Each row is a point. Each copy is the shape, with its points in the same order, stretched, turned, moved and blurred by noise. Say if it was mirrored as well.
(in the rows, 128 means zero)

Shape:
[[ 32 177 144]
 [166 174 118]
 [ 80 126 124]
 [164 162 142]
 [133  77 138]
 [170 183 136]
 [158 159 104]
 [156 128 103]]
Copy 1:
[[ 41  77  44]
 [122 190 127]
 [102  93  97]
 [159 177 108]
 [183  99 141]
 [133 188 104]
 [124 164 135]
 [142 153 157]]
Copy 1 is: mirrored
Copy 2 (8 x 3):
[[ 17 178 103]
 [126  99  57]
 [ 97 167 136]
 [113  88  76]
 [153 129 158]
 [124  86  61]
 [143 119  74]
 [162 134  94]]
Copy 2 is: mirrored

Shape, 9 rows:
[[113  70 162  80]
 [180 104 115 100]
 [203 117 122  86]
 [ 97 179 165 158]
 [192 175  88 136]
 [143 179 169 145]
 [158 101 134  30]
 [149 168 157 152]
 [126 151 133 118]]
Copy 1, 9 rows:
[[133  86 137 187]
 [183  95 107 130]
 [214 101 121 118]
 [116 165 165 126]
 [199 159 107  82]
 [166 148 176 110]
 [206  96 121 187]
 [159 151 167  95]
 [154 146 141 133]]
Copy 1 is: mirrored
Copy 2:
[[185  50 161 106]
 [136 112  84 110]
 [139 131  66  89]
 [111 170 219 156]
 [ 63 184  80 127]
 [129 194 177 141]
 [154  77 103  33]
 [120 185 165 147]
 [108 130 160 118]]
Copy 2 is: only turned

Shape:
[[143  53 122  66 185 125 137 175]
 [144 142  53 114 105  98 129 107]
 [155 105 107 118 167 149 147 130]
 [160  90 136 138 180 134 131 156]
 [ 81 171 113 141 154 159 135  71]
 [181 104 133  85 183  97 110 140]
 [ 84 177 110 197  79  80 147  63]
 [ 42 130 181  71 179 178  60 133]
 [127 103  80 164  86 109  81  74]
 [124 171 102 179  94 140 105 124]
 [114  85 128  89 187 153 165 160]
 [167  91 135  52 118 131 174 148]
 [ 98 135 160 135 162 193 133  66]]
Copy 1 (13 x 8):
[[150 146  81 106 177 105  56 193]
 [131 146  78 107 170  96 177  90]
 [146 150  82 127 145 143 116 155]
 [148 138  97 159 138 119  98 183]
 [ 83 154 107 115 144 202 157 118]
 [145 138  92 158 191 101  75 143]
 [ 94  87 151 116 124 114 249  82]
 [ 28 165 131 108 132 176  12 157]
 [ 92  93  76 138  96  96 170  79]
 [ 97 159 117 143  92 109 184 104]
 [138 159  97  94 164 152  84 197]
 [195 153 101  82 145 101  88 132]
 [ 98 138 109 132  97 219 105 116]]
Copy 1 is: only turned
Copy 2:
[[159 173 133 121 211 198  49 121]
 [150 139  97  46 125 115 149 106]
 [138 136 146 106 187 170 127  94]
 [159 113 139 156 193 162 104 104]
 [108 139 178 118 142  90 161  44]
 [209 134 125 117 207 143  88  98]
 [117 104 125 129  51  84 197  45]
 [140 188 240 136 178  71  39  97]
 [126  76  88  68 116  87 121  96]
 [130  93 150 112 104  85 169 132]
 [121 175 165 136 188 188  88  89]
 [166 163 169  68 144 214  92  91]
 [ 97 112 202 128 163 115 127  35]]
Copy 2 is: mirrored
Copy 3, 13 rows:
[[188  52 158  81  55 133 150 103]
 [137 137  54  79 100 171 146 159]
 [165 109 108  96 127 120 151 101]
 [195  74 142 115 128  95 132 122]
 [ 81 144 101 109 191 151 125 100]
 [161  66 103 118  81  93 117 116]
 [ 92 182  86 111 171 132 144 205]
 [104  71 166 130 169 200  54  82]
 [170 151  71  46 143 132  73 180]
 [152 157  90 142 157 171 116 158]
 [156  79 170 110  91 151 148  86]
 [176 120 151 116  58 149 153  87]
 [127 140 133  95 201 111 107  66]]
Copy 3 is: mirrored

Shape (13 x 9):
[[122 105 124  93 161 161 113 180 105]
 [165 153  94  89 154 144  81 143 103]
 [132 116  74 214 139  97  91 108  76]
 [ 84 135 104 173  94 115 100  86  62]
 [129 124 146  58 160 108 148 156 107]
 [117 130 108  67 213 186  76 154  82]
 [134 121  78  80 179 176 144 124 124]
 [113 104  91  40 141 159  87 144 122]
 [ 79 168 170 189  61 134 147 156 220]
 [151  83 123 210  93 135  97  98  89]
 [103 100  62 190 112 118 101 144  81]
 [ 96 110 133  60 192 141 114 115 111]
 [104 121 142 169 108 103  99 144 211]]
Copy 1 (13 x 9):
[[ 93  81 112 103 108 153 127 134  92]
 [ 64 144  65  98 115 163 149 166 118]
 [121 132  72 210 131  63 125 183 119]
 [ 91 152 138 216  93  69 149 167 154]
 [111 119 140  73 149 144 153 116 115]
 [ 23  57 110 107 119 175 153 157  89]
 [ 98  78  77 143 149 197 167 153 126]
 [ 47  81  82 106 102 164 164 117 150]
 [215 163 156 134  89 125  50 194 199]
 [114 148 102 225 110  96  93 133 115]
 [129 106  68 197  90  67 138 168 123]
 [ 56  76 142 115 163 154 154 124 132]
 [154 133 106 123 134 107  52 162 190]]
Copy 1 is: only turned
Copy 2, 13 rows:
[[ 86 133 138  66 156 110  78 153 135]
 [149 122 108  99 145 134  63 149 117]
 [117  61 106 175 182 168 149 164  98]
 [132 114 169 189 139 159 157 146  67]
 [127 158 141  80 165  81  78  89 155]
 [ 85 134 122  44 185 140  38 145  94]
 [136 131 105  32 183 107 103 137 100]
 [121 115 142  24 121 135  74 104 112]
 [ 80 189  98 188  41 123 177 157 106]
 [127  86 162 176 152 187 177 199 133]
 [103  59 122 148 141 131 142 167  88]
 [102 147 136  52 184 135  90  96 111]
 [ 68 124  77 141  72 162 159 122 146]]
Copy 2 is: only turned
Copy 3 (13 x 9):
[[102 118 110  96 151 147  90 137  61]
 [119  80 115 136 108 100 136 137  68]
 [190 147  59 187 145 128 167  46  75]
 [138 128 104 165 113 154 156  13 103]
 [ 89  83 116  51 153 106 117 129 114]
 [ 78  64 103 138 157 128  98 123  38]
 [ 78  90  97 128 131 171 164 162  87]
 [101  34 122 102 110 179 114 148  66]
 [118 212  82 102  43 177  56 154 191]
 [191 185 125 196 153 150 148  74 106]
 [170 148  67 148 128 177 141  57  46]
 [ 82  43 100 111 161 146 116 116 112]
 [170 136  59 121  85 161  69 160 160]]
Copy 3 is: mirrored
Copy 4, 13 rows:
[[ 88 115 137 108  99  86 171 131 147]
 [128 144 170  44 132  76 149 128 127]
 [169  68 130 116 164 120  96 121  71]
 [150 110 130 143 124 107  97 109  34]
 [126 150 115 121 124  71 194 102 172]
 [ 53 121 138  60 126  40 183 131 119]
 [105 152  97  72 120  97 179 173 143]
 [104 142 119  49  60  84 184 116 122]
 [101 159 111 167 103 161  17 116 158]
 [144  96 173 135 142 197 112 117  57]
 [162  61 121 133 103 110 103 139  78]
 [ 79 145  84  89 122  72 190 100 127]
 [116 123  99 104 108 156  62  78 151]]
Copy 4 is: only turned

Shape:
[[ 96  77 121 130  93 117 155 150 116 154 128]
 [141 141 136 119 126 162 166 129  85 145  99]
 [114 140  92 134 121 103 143 110 133 103 163]
 [112 133 142  89 107 107  97 193 148 143 125]
 [130 103 146  57 102 125 169 127 112 249 122]
 [134 148 148 147 148 111 164 121 126 111 107]
 [104  95 135 161 142  97 160 119 126 129 170]
 [130 126 140 122  98 150 112 243 140 143 128]
 [102 154 149 118 146 126  66 129 146 118 141]
 [191 143 153 149 132 205 150 111 130 139 112]
 [119 105 128 117 119 133  41 172 130 110 108]
 [164 103 112 154 130  92 160 141  92 152 136]
 [128 149  67 149 123 172  21 137 122 171 112]
 [108  92 153 152  37  95 143 123 114 179  97]
 [157  96 111 151 122 121 170 149 147 106 118]
 [149 136 118 140 155 164 164 125 133 177  92]]
Copy 1, 16 rows:
[[136  84 155 132  78 109  76 148 107 169 171]
 [134 122 123 125 100 169 106 147 133 187  92]
 [163 133 116 146  88 123 127 115  99 125 151]
 [135 126 148 130  94  70  63 182 116 100 113]
 [139 111  90  57  94  87  51 190 138 209 100]
 [143 110 144 142  98 150 149 106 121 147  87]
 [152  85 141 138 118 114 153 132  95 147 163]
 [144 128 177 168 104  83  65 202 154 118 127]
 [118 133 125 134 153  97 102 142 111  86 106]
 [127 144 150 119 158 188 132 130 192 186  98]
 [118 128 177 152 136  95  46 147  94  98 126]
 [176 122 160 141  97 100 128 129  99 192 120]
 [137 164 116 174 177  68  18 121 152 141 114]
 [ 84 112 176 113  72  74  73 125 125 215 142]
 [177 107 180 147  81 141 123 111 133 141 141]
 [156  99 116 132 124 142  95 122 179 183  85]]
Copy 1 is: only turned
Copy 2 (16 x 11):
[[ 96 108 106 151  83  92 141 134 170 159 117]
 [109 129 105 148 118 162 132 130 120 194 161]
 [114 108 117 149 112 139 169 123 116  82 127]
 [124 147 186  94  82  98 135 139 180 135 126]
 [155 136 105 168 149  59 124 163 203 197 178]
 [ 98  98 154 163 122 158 155 141 108 155 144]
 [ 93  71 110 162  98  95 142 145 121 112 138]
 [107 161 164  82  37 122 103 171 193 161 121]
 [103 130 179  95 119 115 113  98 108  97 139]
 [121 123 110 147 153 183  67 146 111 184 129]
 [105 146 177  63  84  99 109  97 119 144  87]
 [137 112 103 169  88 100 154 175 102 171 127]
 [ 90 225 126  88 111  96  75 107  82 129 108]
 [121 115 142 217  66  94 118 105 170 169  94]
 [109  99 123 146 114 144 148 167 147 156  88]
 [ 88 147 110 155 158 135 115 173 131 192 148]]
Copy 2 is: only turned
Copy 3, 16 rows:
[[118  82 113 113 111 110 126 167 141 154 134]
 [149 175 137 108  99 127 138 142 127 166  96]
 [ 98 114 105 120  96 119 145 100 121 108 122]
 [118 133 120 138  87 152 113 194 149 107 169]
 [174 113  92  80 103 141 195 194 181 168 176]
 [155 155 133 115 113 121 111 117 131 113  84]
 [119  89 120  87 132 121 110 103 130 118 125]
 [107 140 135 131  52 161  64 201 149 144 153]
 [117 159 143 158 124 184 127 125 131 103 144]
 [182 191 144 130  77 189 119  92 109 191  81]
 [109 158 136 197 123 168  92 157 117 152 162]
 [140 133 102 109 106  90 109 104 150 158 141]
 [ 80 181 125 212  99 198 140 106 165 196 149]
 [171  70 153 158  99  95 148 161 159 171 144]
 [142 119  91 126  87 116  85 123 120 147 102]
 [157 161 105 113 100 159 130 125 166 168  84]]
Copy 3 is: mirrored

Shape:
[[128 128 196 150 137  65 115 146 123 115 123 127]
 [102 105 142 140 153 132 101  84 102 172 161 122]
 [142  98   7  92 123 132  66 124 128 178 137 100]
 [133 106 204  98 149 157  76 161 101  91  87  88]
 [142 100 193 152 113 148 192 153  95 108 157  97]
 [ 87 162 118 145 125 154  69  96 116 130 157 114]
 [137 202 199 124 101 136  71 135  94 101 167 105]
 [113  98 192  95  94 128  73 142 154 102  62 128]
 [120 140 101  97 149 128 184 137 102 109 120 162]
 [145  86 128  91 107  87 100  90  99 102 170 119]
 [123 103  89  32 137 133  90 111 108 168 133 138]
 [136 119 129 139 130  79 110 129 208  92 171  81]
 [ 98 182 164 150 110 130  84 105 125  85 123 147]
 [140 105 167  98 130 133 104 145  91 131 173 233]
 [130  89 157 144 158 157  95 125 140 139 171 102]
 [ 12 101 136 127 117 116 152 141  94 120 156 163]
 [111  94 100 140 156 115  91 134 111 107 168 131]]
Copy 1, 17 rows:
[[ 78 128 133 123 174 164 103 178 188 156 102 117]
 [130  59 142 117 132 132 123 125 102 143 134 102]
 [139  81  97 138  59 127 162  25  76 176 239 117]
 [ 96 107 128 112 148 118 175 150 210 110 109  99]
 [134 125 185  97 132 199  81 187 192 115  97  58]
 [173  95 104  93 136  90 118  70 110 115 138 106]
 [123 165 158  87 148  60  85 132 186 123  88  87]
 [111  95  76  99 147 138 165 161 223 167  84 119]
 [155 126 109 102  96 166  93 152 112 106 139 150]
 [103 108 112 119 110 120 131 177 147 185 181  74]
 [109  61  97 117  49 101 157 102 124 158 177 141]
 [127 121 150  89 183 160 147 132 138 231 172 110]
 [156 136  93  82 178  89 102 134 160 117  95 123]
 [ 69 112 109  61  57 106  91 171 114 126  92 105]
 [119  74 165  94 139 148 154 117 126 153 124  80]
 [141  53  78  47 155 160  67 129 153 102 144 133]
 [118  93 103  98 139 140 124 114  95 145 197 105]]
Copy 1 is: only turned
Copy 2:
[[ 79 122 132 140 136 125  62 182 152  81  93 149]
 [136 106 118 110 102 157 167 170 170 127  71 111]
 [141 107 121  65 130 141 218  86 208 209 155 118]
 [ 38 181 230  82 135 134 109 197 151 109 118 151]
 [ 64 124 128 101 120 110  74 207  56 151 111 123]
 [152 120 156 160 142 150 206 158 151 128  87 131]
 [101  87 217 156 140 128 138 170 120  77  90 159]
 [113 170 206 106 117 150  76 202 163 119 144 192]
 [107 133 103 104 110 184 123  77  60 153 146 121]
 [124  54 134  72 161 205 120 161 128 131 114 124]
 [132 101 158  61  93 198 149  89 168 188 114 135]
 [155 119 100  89 210  92 102 158 125 118  87 159]
 [147 130 174 170 140 161 145 171 116  77 126 170]
 [ 78  45 109  81  72 212 131 172 110 110 105 190]
 [102 126 123  77 129 110 150 199 152 124  69 145]
 [115 123 107 175  97 222 134 185  94 199  65 152]
 [ 99 102  99 107 161 167 179 159 144 138 100 136]]
Copy 2 is: mirrored
Copy 3, 17 rows:
[[152 141 168 159  86 168 125  71 142 128 121 156]
 [117 135 114 159 151 139 131  32 141 148 143 172]
 [130 143  12 102 162 105 120 146  94 121  90 167]
 [172 119 148 114 145 224  65  60 127 114 119 196]
 [125 140 197  87 129 145 129  95 160 107 158 137]
 [164 131 107 140 142 102  91  58 142 159 160 130]
 [196 140 167 114  80 116  68  36 151 155 142 193]
 [135 112 111 120 109 234  62 116 127 130 134 163]
 [143 108 103 102 152 142 165 166 181 114  97 137]
 [114 168 121 149 121 149 119 119 156 154 108 212]
 [115 125  35 117 154 162 113 104 173 122  88 220]
 [151 183 121 158  97 121 113 121 134  72 164 121]
 [189 123 138 140 101 142  97  85 162 169 149 133]
 [116 162  77  94 115 199 160  97 201 170 112 219]
 [133 165 109 126 154 164 108  44 126 107 166 153]
 [ 92 140 142 122 151 140 107  97 218 149 128  69]
 [144 182  97 132 161 150 128  99 143 140 114 142]]
Copy 3 is: mirrored

Shape:
[[ 74 123 114 157 101 177 170 117 127 124 102 129]
 [ 74 100 118 107 128 174 151  80 114 137 102 125]
 [140  94 111 118 107 148  99 147 122  82 124 186]
 [112 101 114 152 151 111 120 153 172  67 158 173]
 [141 121 131 138 122 117 122 109 131 101 154 169]
 [118  74  89 129 143 128 156 120 122 115 143 194]
 [162  63 186 181 157 101 103 179 170 120 130 186]
 [132 165 147 136 142 126 146 111 203 173  81 106]
 [ 75 125  90 121 112 111 150 116 110 138  72 111]
 [ 55 123 138  93 123 137 153 114 106  97 114 174]
 [124 169 126 137 184 145 116 167 168 169 110 130]
 [152 112 154 170 209 114  96 141 186 119  97 161]
 [ 94 142 124 111 143 144 178 121  92 132 119  90]
 [121  96 127 163 143 131  95 114 127  88 131 152]
 [104 153 112 119 123 168 205  93 107 114  50 114]
 [149  75 150 126 166 128 117 157 195 107 117 129]]
Copy 1 (16 x 12):
[[ 85 168 103 166 111 155 144  98 122 132 120 109]
 [ 73 159 142 118 148 153 134 118 138 144 113 110]
 [120 132 171 167 162 130  74  98  98  94 145 110]
 [121 131 145 160 131 105 120  80 125  83 218 113]
 [147 138 178 160 130 117 130 129 132  98 152 111]
 [120 129 158 145 148 131 134  71 142  77 143 124]
 [157  81 158 175  95 153  84 102 147 133 181 146]
 [140 162  89 133 100 129 118 175 186 154 148 115]
 [ 78 118  87 143 153 101 138 124 136 136 108 114]
 [ 36 142 156 161 141 131 123 118 137  91 139 129]
 [145 150 104 102 123 135 114 155 133 126 177 159]
 [162 112 132 157 150 143 107 124 167 157 217 162]
 [100 126 121 113 136 157 171 161 119 111 117 110]
 [134 124 162 160 155 126 126 104 112 144 173 123]
 [ 89 153  89 186 163 176 158 150 155 122  97 107]
 [135 110 135 122 128 150  82 117 147 129 193 102]]
Copy 1 is: only turned
Copy 2 (16 x 12):
[[118 135 123  92  66 167 128 133 156 108 106 127]
 [ 94 110 121  87  96 163 111 115 130 115  91 155]
 [171 124 112 149 118 146 128 113 111  66 173 149]
 [158 107 133 147 135 117 195  73 118  96 179 110]
 [172 120 147 150 106 125 142 116  93 131 142 140]
 [140 121  71 135  96 141 152  92 109 121 150 148]
 [173  68 128 165 115 102 188 167 127 125 249 152]
 [ 96 125 159 120 132  84 127 153 187 179 117 147]
 [ 64 179 105  90  95 139 128 139 132  91 100 155]
 [104 145 138  97  84 170 122  68 112 111 141 151]
 [ 82 133 143 160 174 140 145 144 192 172 126 143]
 [139  89 153 158 153 108 198 129 158 140 167 180]
 [101 164 126  72 122 173 131 125 120 148  91 134]
 [157 100 150 147 116 138 168 125 104  88 135 151]
 [127 185 119  43  68 168 112 118 161 132  76 189]
 [146  77 120 111 167  93 171 124 144 109 202 135]]
Copy 2 is: only turned
